Each wall is flat, endless, passes through zero and stands at right angles to its row. A trip goes straight from one point to another. List the walls that it crosses, first one first.
(in the rows, 128 means zero)

Walls:
(1): [103 125]
(2): [151 161]
(3): [ 99 118]
(4): [199 113]
(5): [114 176]
Trips:
[161 131] to [157 147] -> 5
[134  57] to [111  94] -> 4
[118 114] to [132 104] -> 4, 1
[104 133] to [ 85 114] -> 5
[108 148] to [121 117] -> 2, 5

Walls:
(1): [151 134 109 152 113  84 120 142]
(2): [139 105 131 139 132 116 127 168]
(3): [ 99 134 143 105 101 190 122 133]
(4): [124 135 113 133 131 111 147 108]
(5): [ 92 136 116  67 161  62 112  88]
(6): [106 153 110 163 147  90 149 134]
(7): [168 121 126 199 126 115 149 218]
Trips:
[105 142 126 118 170 125 153 155] to [108  90 146 170 106  88 115 117] -> 1
[112 106  91 121 182 107 127 161] to [167  73 130 112 119 133 138 167] -> 4, 6, 5
[157  93 142 163  83 117 119 109] to [134 170 121 135  89 161 103 145] -> 3, 2
[ 78 109 101  79 135 137 136  85] to [137 147 104 117 182 156 139 115] -> 6, 3
[111 109 118  78 122 120 141 108] to [105 123 135 175  92 142 139 122] -> 5, 6, 7, 1

Walls:
(1): [109 125 126 120 105  87 168 126 174 147  68 112  90 195]
(2): [110 113 134 112 119 161  92 182 133 128 118 121  97  95]
(3): [112 119 131 119  83 153  61 109 101 118 104 119 146 137]
(4): [131 169 114 109 146 104 149 178 141  50 137  96 150 120]
(5): [108 120 113 136 112  91 154 153 127 115 171 122 173 115]
(6): [ 60 116 139  80 148 138  89 127 148 124 109 128 108 110]
(7): [ 81 119 156 106 137 128 100  98 168 134 135 108  94 141]
(8): [102  79 107 152 125 128  69 136 131 113 115 127  98 127]
Trips:
[152 112 118 122 101 109 114  90 103  76 162 109 129 118] to [112 148 133 158 120 132 103 103 136 149 108  93 108 167] -> 7, 5, 4, 1, 6
[158 141 113 164 136  80 148 163 136 157 119 139 131  99] to [119 137 154  99 185 115 124 110 129 125 134 145  97  83] -> 1, 2, 6, 5, 7
[ 98 166 115 191 187 133 138 149 115 163 142 155 151  93] to [133 167  78 109  93 126 153 169 119 137 151 148  94 100] -> 4, 2
[114 145 147 152 155 104 120 145 122 118 125 143  87 139] to [147 129  95 120 120 142 132  84 137 105 107 105  67 202] -> 2, 4, 6, 3
